Rows are points. The window is the flat piece filled in between its corners: a triangle in 3 columns, a solid with four corners in 4, and so on. A path goes straight from each point to the next, and from the last back to the first. After which points does the path pass through the window?

Window (3 x 3)
[[-23.3 -26.8 -23.7]
 [-11.7   5.2   7.0]
 [  3.6   9.5   4.2]]
Path:
(1): [ 3.3  9.7 19.9]
(2): [-12.5  15.2   4.1]
(3): [ 3.7 12.6 -5.4]
(4): [-12.8  -8.9   5.9]
(5): [-18.6 -28.8  -7.3]
(6): [-27.8   0.8 -20.1]
(7): [-14.3  -2.6 -26.2]
(8): [ -5.3 -13.1  -6.0]
Through the window after points: 3

Window (4 x 4)
[[-29.0 -12.1 -15.0 -15.3]
 [ 21.2   6.0 -18.0  14.8]
 [ 15.4  22.2  -0.8   3.9]
 [ -0.1   4.8  12.5   3.1]]
Path:
(1): [ 15.2  -5.2  -5.8 -13.0]
(2): [9.2 4.9 9.8 0.1]
(3): [ -5.7  11.6 -10.0  16.2]
(4): [11.8 29.7 -4.8 24.6]
(5): [ 16.6  -5.9 -17.3   2.0]
(6): [ 18.8 -12.0  21.2  -3.4]
(7): [-3.3 29.5  2.3 15.5]
(8): [-20.4  14.3  25.0  10.0]
Through the window after points: 2, 4

Window (4 x 4)
[[  1.6  -7.8   7.0 -16.9]
 [ 19.5   4.0  20.7   3.1]
 [-20.4  34.2   8.9 -21.8]
 [  9.2  -9.5   5.6   6.4]]
Path:
(1): [24.0  0.4 -7.1  4.7]
(2): [-2.5 -2.7 18.2  3.3]
(3): [-10.2   4.6  29.7  -4.7]
(4): [ 13.1  -4.5   3.6 -11.5]
(5): [ -1.6  18.0 -10.2 -22.3]
(6): [-9.9  2.5 16.7 -2.6]
(7): [ 8.3 -5.0 22.2 24.4]
(8): [ 18.7 -24.3 -15.2 -31.7]
(9): [  3.8   7.4   2.8 -10.3]
(10): [-18.0  18.5  29.2   6.6]
(11): [  9.3 -17.7  32.6  13.0]
(12): [ 9.4 16.8  0.1  0.1]
(13): [ 12.5   0.3  -3.8 -18.5]
(14): [-14.0  -9.5  21.8 -12.4]
(15): [-8.5 13.2 20.9  8.4]
(16): [  2.1  17.7   2.8 -15.3]
Through the window after points: 3, 9, 13

Window (6 x 6)
[[  6.2  -6.2  19.9  -2.8  16.0  -9.0]
 [ -1.8  21.6 -17.4  -1.9 -14.0  23.0]
 [ -0.9  24.5 -15.6   6.3  -4.5  -6.4]
 [-30.0   7.7 -31.6   3.7   0.5  25.8]
 [ 26.5 -16.6   5.4   3.1  10.5 -16.6]
 [  0.2 -19.0   4.1 -19.4   5.7 -15.2]]
Path:
(1): [-25.2  -2.3  14.4  -5.3 -22.9  -5.4]
(2): [ 29.3 -14.4   7.5   3.1 -26.6 -16.9]
(3): [ 6.0  9.4 -6.6 -2.4 11.3  4.1]
(4): [  0.7  -6.0  -5.7 -16.0  31.0 -24.8]
(5): [  5.6 -14.7   8.8  -5.0 -22.5   4.8]
(6): [ -4.7  -3.8  -1.0   5.3 -26.6  15.7]
(7): [ -6.7   4.3 -22.1 -13.7  20.0 -10.7]
(8): [  6.2   9.6  -2.5 -25.2  19.9  -1.4]
(9): [ -2.1 -17.5   5.0  -6.5   0.6 -10.7]
(10): [ -9.9 -20.4   7.9   8.1   2.3   0.0]
(11): [  5.6  13.6  -8.0 -13.1  11.1 -11.6]
(12): [ 12.6  18.4 -42.2 -23.2  -2.6   6.5]
(13): [ -5.7  15.8  -5.3   4.4 -12.3  20.6]
(14): [  0.4  -7.6 -10.1  19.3 -21.4 -23.8]
(15): [  3.5  33.7 -12.5  -7.0  13.4   7.3]
(16): [18.1 -3.4  7.5 -2.0 25.7 -8.7]
Through the window after points: 4, 8, 12, 14, 16

Window (8 x 8)
[[-21.2  -2.1  12.8 -15.8   3.1 -21.6 -19.7  14.5]
 [-22.9  -1.9  -3.3  26.5   9.9   5.6  -5.3  20.3]
 [-21.9  12.1  12.4 -22.5   7.6 -20.3  33.9   5.5]
 [  3.4 -15.6 -22.6 -16.8 -17.8 -25.2   5.7  23.6]
 [  3.3 -17.8 -14.5  20.0   7.0  14.9 -39.9 -21.0]
 [-13.1   8.4 -18.1   4.8 -14.7   0.7 -13.8  14.6]
 [ 15.7  -7.6   7.5   1.1 -24.5   5.9 -10.7  -0.7]
 [ 17.2  -9.4 -10.3 -20.0  -6.0  21.0   9.8   6.6]]
Path:
(1): [ -6.7 -10.9   4.2  -7.5 -15.6  11.4 -16.7   1.4]
(2): [ 27.2   5.9   0.7   8.9  -4.2 -22.4  11.0  14.6]
(3): [ 7.8 11.4 11.6  2.2 -0.3 -2.0  0.5 20.8]
(4): [-32.9 -14.7 -12.1  -1.6  -3.6  -5.2  -7.7  10.5]
(5): [ -1.5 -15.7  -2.3  -3.8  -7.5  18.2   6.6   5.5]
(6): [ 23.8  12.1 -21.1 -25.1   2.9  -6.2  -1.2  16.3]
(7): [ 38.1  -3.2   1.4   0.9  17.2  21.5 -14.9  15.1]
(8): [ -4.0 -10.6 -12.4  -9.6  -9.4   9.8   1.7  -0.3]
Through the window after points: 1, 5, 7

Window (9 x 9)
[[-19.1   1.3  22.4  -8.4  -2.9   3.2  -2.6 -10.3   7.4]
 [  2.5  19.5   3.6   3.1  -7.1   4.8 -13.5   9.0  10.3]
 [ -7.3  14.0   3.6  14.0  10.7  23.3 -23.6  13.9 -31.6]
 [-24.7   5.2   7.3 -10.4 -18.3  21.4   3.5  22.3  12.8]
 [-12.7   2.5  20.0  31.7  -1.6   7.3 -15.5  37.6 -16.4]
 [-23.3  -1.8  -0.2   4.2 -21.7   1.5 -18.6  -5.7  -0.6]
 [ 15.6  -3.5 -38.5 -15.5  24.9 -26.4   8.8  -0.8  -5.4]
 [ 23.5   4.5 -32.3 -12.8   2.0 -18.1  32.1 -15.5  -8.9]
 [-31.2  22.8  -1.5 -11.0 -11.8 -13.2   9.4  -5.2  10.0]]
Path:
(1): [ -3.8   1.1  -0.3 -28.4  -2.9 -14.5   4.9  14.9 -37.3]
(2): [-14.2 -11.6   8.2 -26.3 -11.2 -29.5 -15.3   3.6 -12.9]
(3): [-13.5  13.7   1.2  19.6   6.0  23.5  -6.9   3.7   4.4]
(4): [-27.9  -1.0 -21.6  24.1  15.0 -15.8   9.7  -0.3  -2.4]
(5): [ 19.7  15.5   9.9 -13.1 -21.3  12.3  -9.4  16.6  -8.6]
(6): [-15.2   9.0  -5.9 -14.7 -12.5  -6.6  -8.7  25.7 -14.2]
(7): [ -2.8   7.9   6.3  26.6   7.4   3.5  11.9 -13.7  13.8]
(8): [-6.6 10.4 -4.2  8.5  4.9 -0.6 -2.4 -0.9 -0.3]
(9): [ -3.5   5.7  -7.9  -4.5   0.8  -5.2  -9.6   5.7 -21.0]
(10): [-14.6   7.7  14.2  12.9  -8.5   4.8 -13.7  26.2 -22.7]
(11): [-7.6 -6.0  7.7 30.1  7.2  4.5 -6.2 12.4 22.0]
(12): [-6.0 13.7 -9.8  9.2 -1.4  7.7 -2.8  2.8  0.1]
Through the window after points: 6, 10

Window (9 x 9)
[[  4.6  -3.3  -9.4   4.7   2.3  -1.8  -1.8 -20.0   1.1]
 [ -9.1   8.5  14.6 -10.0  -5.2  10.4  18.0  -0.6 -14.0]
 [-23.6 -16.1   5.6   9.6 -20.0  34.3  -6.9  -6.7   9.7]
 [ 17.2 -23.4 -14.5  14.1 -16.5 -13.9  15.5  24.3  -8.9]
 [-22.6   1.2   4.8   5.6   3.1   8.5  -1.3   2.1  23.9]
 [ 16.3  -0.6  -3.3  -5.9  -7.2   9.2  -8.8   3.5  18.0]
 [ -9.3  -7.6   7.6  18.8 -15.3   0.3 -30.7   9.7   5.3]
 [-13.4 -46.2 -39.4 -34.9   0.8 -22.0 -20.8  22.0 -49.5]
 [ -6.1   9.9   1.7  -7.4  32.5  29.3   8.3  -3.8 -16.6]]
Path:
(1): [-7.5  6.7 -6.9 -1.3 -9.6 11.2 -0.6  1.0 -5.8]
(2): [ -3.9  -2.3 -14.8   3.1  -8.5   8.4  -2.4  13.5  -2.1]
(3): [  1.4 -13.4  17.8  -4.4   3.4 -12.6 -13.4  -4.6  -2.8]
(4): [  2.3 -29.7   6.1   0.8  12.7  14.0  -5.9 -11.3 -18.7]
(5): [ -6.1   8.9 -21.8  -9.1 -17.1  -5.1  -6.1  11.2   0.4]
(6): [-14.2   3.1 -42.6  13.4 -16.2  17.0 -21.4 -19.3 -11.4]
(7): [  0.5 -17.9  10.3  -4.8   6.4   0.4  -1.7  16.9   6.3]
(8): [  6.7 -45.8  -1.6  -3.8  -7.6  17.0  -7.5  -6.9 -13.7]
(9): [-12.4   1.3  -5.3   7.6 -13.8  -2.5  -3.8  12.7  11.5]
(10): [ -1.5  -6.2 -15.0  -1.7  -8.6   7.0   4.0   1.9 -12.8]
(11): [ -4.2 -24.4  16.3  -0.5  11.3  -8.5 -20.9  -9.7  18.1]
(12): [ 21.1 -42.9  19.8   0.1 -10.6  -2.1   8.6  24.9  14.8]
(13): [  0.9  -4.1 -21.8   7.2  -4.9  -5.3   3.2   1.3 -14.3]
(14): [-25.0 -12.6 -43.2 -10.2 -18.1   2.6   2.4   4.6   4.1]
(15): [  0.8 -14.0  18.4 -11.5  18.4   4.4 -16.7   2.3 -29.2]
(16): [-11.1 -19.1   2.8   6.4   5.8   6.6   0.2   5.3  -6.3]
Through the window after points: 10, 12

Window (11 x 11)
[[  2.3  -5.2 -31.5   0.8 -16.2  -1.2   8.5   5.7  13.4  23.4  18.0]
 [-19.6   1.9  17.1   3.6  20.3   5.4  18.5  21.0 -25.1  -8.3 -20.9]
 [ 12.1 -27.6 -32.3  -1.9 -11.4  -2.9  -5.2 -16.2  14.3  -5.4  39.8]
 [ -4.1  -9.7   0.2  18.2  -2.1 -10.6   7.2   0.7  37.1   3.5  11.4]
 [ -4.0 -23.5   1.2   2.4  14.3  -4.3   9.1  -6.3  13.0  33.7 -23.5]
 [ 26.2  16.0   7.9  -6.6  17.0  11.1  -7.9  23.6 -23.1  -8.9   1.4]
 [ -4.1   9.5 -13.2   6.6  14.6 -31.7 -26.3  38.3 -40.3 -15.9 -19.1]
 [ -7.1 -17.3  12.8  21.2 -15.6   1.7  -6.0   4.7  -0.4  11.2   6.7]
 [ -7.6  23.4  -5.0 -26.9  27.5  18.1 -23.8   7.6 -17.2   7.8   4.1]
 [  8.6 -28.4  -6.7  -6.7 -12.5  15.7  -8.4  29.4  22.0 -12.4  29.7]
 [  6.2  10.7  19.2 -31.3  -6.3  -2.5  -9.2  23.7 -19.0 -20.9   2.2]]
Path:
(1): [ -1.8   8.7 -21.6  -1.8  -2.2   9.3 -11.6   3.8   8.6   0.3 -24.3]
(2): [-0.1 -6.1 -6.1 -0.5 -8.9  6.3 -2.6 15.2 -2.0 -5.3 -8.2]
(3): [ 1.7 -6.1  4.4 -8.8  3.4 -6.9 -1.6  3.7 -0.8 12.4 13.4]
(4): [-10.1  -2.1  -5.5  -6.3  14.2 -15.9 -11.9  16.9 -23.7   5.9   6.9]
(5): [ 11.6  13.2  -4.0  -7.3   9.7  16.4  -8.4  14.9  11.7 -11.5 -17.5]
(6): [ -2.5   8.2   6.9   9.8 -25.4  34.9  -4.8  18.3   4.4  -4.6 -25.2]
(7): [ -5.3 -15.5   2.2 -11.1  39.7 -26.0   3.1   8.0 -13.8   6.2   8.0]
(8): [-16.9 -11.8   4.8   7.4   8.0 -23.1   0.2  16.3 -15.6   8.9  18.6]
(9): [  5.0  -4.3 -12.9 -10.1  -5.2  24.6  -7.7   0.1  14.2  -3.5  -1.9]
(10): [  2.3  -5.1  -6.8  -1.9  -7.2   5.0 -12.0   0.6  -2.1  -4.1   1.0]
(11): [-10.4 -10.2  -5.7  -0.5  14.8 -15.5  -0.5  16.2  -2.4  13.7  12.4]
(12): [  2.2  -5.8  12.7 -13.7  14.9 -15.4  -1.2  25.0 -21.4 -10.2  20.6]
Through the window after points: 2

Window (12 x 12)
[[-41.5 -14.3   5.3   0.8  -4.3  -9.2  -3.1   2.8  14.9  12.7 -13.9   0.2]
 [ -9.1  -3.7   2.9  25.0   3.9  15.9  -3.6  17.5  -5.2  20.6   7.6  11.3]
 [ 10.8   5.4 -37.3  11.0 -27.7  10.4 -14.2  -3.1  14.7 -15.9 -33.1   4.9]
 [  4.1 -29.1  -2.6  -9.6   3.9 -21.2  -4.5 -19.0   9.4  -0.6  -1.0   8.8]
 [ -5.6  -4.3 -24.1   6.0  10.4   2.0 -18.8   3.1  27.0  -5.3   4.4 -27.9]
 [ -3.0  22.6  -5.2   4.2  30.4  25.6 -18.5  41.5  -9.8  17.0 -17.6 -11.5]
 [ 14.1  21.8  -5.2   5.1  -8.5  30.0  16.2  11.2  12.9   7.2 -17.2  -2.3]
 [ -1.9  15.5 -13.5 -12.1  14.9 -18.1  20.8 -10.3  -5.1  -8.1  -6.9   8.2]
 [  1.3 -12.9   9.9  26.4  -2.3 -34.0   8.2 -16.2   3.6  22.7  -9.1   0.4]
 [ -6.7 -11.5   2.2 -10.9  18.1 -13.5  34.4  20.3   9.2 -16.0   2.5  -2.0]
 [ -7.8   9.5  -6.9  -4.0 -33.4 -17.6  10.2  10.4  25.8   8.7 -10.2   8.0]
 [ -3.3 -11.9   4.0   4.8  14.0 -13.0  -7.5   0.1 -14.6   5.7  12.8 -38.1]]
Path:
(1): [ -7.2  -1.5  13.8  15.0  -3.0  -4.9   0.1  -2.9  14.7 -11.1 -10.3  17.6]
(2): [-15.5   0.7   6.1   4.6  -0.9 -11.1  -6.9   0.5   4.6   2.6   1.0   3.3]
(3): [  4.5 -27.3 -32.5   5.8  23.2   3.7  17.7  15.5   5.8  11.1 -11.1 -25.6]
(4): [-23.9 -13.5 -31.8 -16.4  -8.0 -18.9  20.7  -7.6  -1.4  13.5  -3.8  10.0]
(5): [ 10.9  -1.2  32.4  24.9   8.2   1.1 -19.6   4.7  19.2  -9.6  -3.0 -27.0]
(6): [  6.5  23.4  17.7   5.6  -1.5   4.3 -18.4  19.8   4.6  -3.6 -17.7  15.6]
(7): [-27.8 -27.5 -25.2   5.5   0.9  -5.6  20.0  -7.1   8.6  16.0   3.2 -15.5]
(8): [  0.8  -2.7 -12.8   5.7  -1.6  -3.9  11.0  10.3   7.2  21.0  -6.3  -9.3]
(9): [  0.1  11.1  11.6  15.2   6.1  11.4 -11.0  -3.2   8.3  -9.6 -12.2   5.1]
(10): [-12.4  14.3  -0.5  15.8   1.9   4.7  -8.9  -3.3  14.2 -12.5   3.7  10.7]
(11): [  7.6 -11.1 -13.6 -11.6  13.6 -18.8  27.8  28.6  -8.8  31.2 -24.3 -32.2]
(12): [ -2.7   0.7 -19.0  -2.8   6.5   1.5   0.0  13.1   3.2  14.6  -8.9  -7.4]
Through the window after points: 6, 8
